Each row of a before or after table is a point. The points were changed in one or more steps. Then noise was added and the rows were shuffled. The steps act on columns, c1 being the first. Name the steps. A step turns or swaps two columns, mirrors them in a line or flattens them onto one, adds a multiple of one to another, or multiplies or shifts one. Angles are multiples of 10 degrees, from the lower column toward the higher: turns from -170 to 170, lines from 10 to 170 but not 90. Use the fewest steps. Two steps may share a column if one is a turn and the other turns, adds or multiplies; they go together, in the order done. Otherwise the lowest column goes first.

Before (8 x 3):
[[ 0.22 -0.08  0.10]
 [ 0.39 -0.95 -0.05]
 [ 0.12  0.20 -0.12]
 [ 0.10  0.21 -0.03]
 [ 0.44  0.17  0.09]
 [ 0.31  0.07 -0.24]
 [ 0.08  0.20 -0.15]
 [ 0.08 -0.07 -0.09]]
After (8 x 3):
[[ 0.21 -0.08  0.08]
 [ 0.44  0.18  0.05]
 [ 0.12  0.19 -0.09]
 [ 0.32  0.07 -0.17]
 [ 0.38 -0.95 -0.04]
 [ 0.09  0.21 -0.03]
 [ 0.06  0.21 -0.11]
 [ 0.09 -0.06 -0.07]]
Steps: multiply c3 by 0.7

Before (11 x 8):
[[-0.52  0.34 -0.50 -0.35 -0.32 -0.10 -0.21  0.00]
 [-0.48 -0.07 -0.13  0.33  0.21  0.00  0.03 -0.12]
 [ 0.27  0.02 -0.28  0.04  0.37 -0.14 -0.15 -0.30]
 [ 0.38  0.11  0.11 -0.46  0.31 -0.26 -0.10  0.15]
 [-0.12  0.29  0.29 -0.02  0.07  0.28 -0.45  0.06]
 [ 0.13 -0.06  0.09  0.31 -0.50  0.02  0.00  0.04]
 [-0.09  0.05  0.15  0.26 -0.09  0.11 -0.20 -0.21]
 [ 0.03  0.30 -0.01 -0.54 -0.33 -0.37  0.38  0.00]
 [ 0.03  0.17  0.15 -0.08 -0.54 -0.19 -0.56 -0.27]
 [ 0.34  0.65 -0.01  0.05  0.35 -0.38  0.33  0.16]
 [-0.22  0.10  0.31  0.07  0.15 -0.10 -0.21  0.31]]
After (11 x 8):
[[-0.17 -0.27 -0.02 -0.61  0.62 -0.24 -0.08  0.19]
 [-0.08  0.14 -0.16  0.19  0.01 -0.39 -0.09  0.50]
 [ 0.07 -0.29 -0.45 -0.16 -0.48 -0.01  0.08  0.13]
 [-0.50  0.03  0.29  0.02  0.14  0.03 -0.10 -0.06]
 [ 0.23 -0.44 -0.46 -0.31  0.27 -0.16  0.13 -0.35]
 [ 0.39 -0.26 -0.14  0.05  0.35 -0.11 -0.43  0.45]
 [ 0.45  0.02  0.19  0.22  0.37  0.05  0.02  0.03]
 [ 0.10 -0.53  0.04  0.03 -0.49 -0.49  0.23 -0.28]
 [-0.29 -0.09 -0.10  0.27  0.05 -0.06  0.24  0.35]
 [ 0.03 -0.18  0.20 -0.20 -0.43  0.04 -0.33  0.02]
 [-0.03  0.04  0.20  0.24  0.14 -0.03 -0.28  0.15]]
Steps: mirror c1 and c5 in the line at 160 degrees; turn c2 and c6 by -110 degrees; mirror c3 and c4 in the line at 60 degrees; turn c7 and c8 by -70 degrees

Before (9 x 12):
[[ 0.04 -0.28 -0.40  0.25  0.29  0.11 -0.03  0.44  0.16 -0.54 -0.34 -0.01]
 [-0.04 -0.28  0.30 -0.39 -0.01 -0.34 -0.34  0.51  0.09  0.11  0.09 -0.05]
 [ 0.05 -0.06  0.15 -0.25 -0.05 -0.09 -0.43  0.13  0.13  0.04  0.26  1.03]
 [-0.19 -0.08 -0.08 -0.06  0.29  0.03 -0.40  0.01  0.02 -0.12  0.00 -0.20]
 [-0.19 -0.34 -0.06  0.05 -0.04  0.02 -0.18 -0.26  0.15 -0.44 -0.31 -0.13]
 [ 0.01 -0.30  0.28 -0.31  0.32  0.08 -0.08 -0.39  0.04  0.08 -0.02  0.12]
 [-0.04  0.29  0.11  0.23 -0.08  0.04 -0.05  0.06  0.14 -0.29  0.04  0.13]
 [-0.03  0.31  0.01  0.15 -0.13  0.09  0.00 -0.33 -0.56  0.07  0.00  0.38]
 [ 0.03  0.13 -0.14  0.03 -0.05 -0.44  0.03 -0.31 -0.01 -1.01 -0.07 -0.25]]
After (9 x 12):
[[ 0.03  0.40 -0.63  0.04 -0.09  0.08  0.16 -0.15  0.29 -0.43 -0.13 -0.34]
 [-0.10 -0.30 -0.51 -0.16 -0.19 -0.01  0.13 -0.06  0.16 -0.26  0.11  0.04]
 [ 0.39 -0.18 -0.58 -0.10 -0.21 -0.02  0.09 -0.45 -0.36  0.11  0.39  0.01]
 [-0.04  0.09 -1.02 -0.15  0.58 -0.16  0.16  0.54  0.10 -0.47  0.03 -0.33]
 [-0.16  0.01 -0.48  0.50 -0.12  0.08  0.18  0.16  0.00 -0.02  1.05  0.30]
 [-0.15  0.09 -0.28  0.48  0.00  0.33  0.04  0.59 -0.06  0.04 -0.04  0.08]
 [-0.21  0.03 -0.75  0.00 -0.08  0.36  0.00 -0.35 -0.18 -0.99 -0.24 -0.09]
 [ 0.00  0.35 -0.32  0.30  0.61 -0.09 -0.17 -0.26  0.09  0.00  0.14 -0.07]
 [ 0.11  0.07 -0.72  0.28  0.57  0.08  0.31  0.07  0.11 -0.16 -0.15 -0.03]]
Steps: turn c1 and c6 by -150 degrees; turn c1 and c9 by 40 degrees; mirror c2 and c8 in the line at 100 degrees; shift c3 by -0.60; add 0.3 times c4 to c10; turn c4 and c7 by 140 degrees; multiply c5 by 2; swap c11 and c12
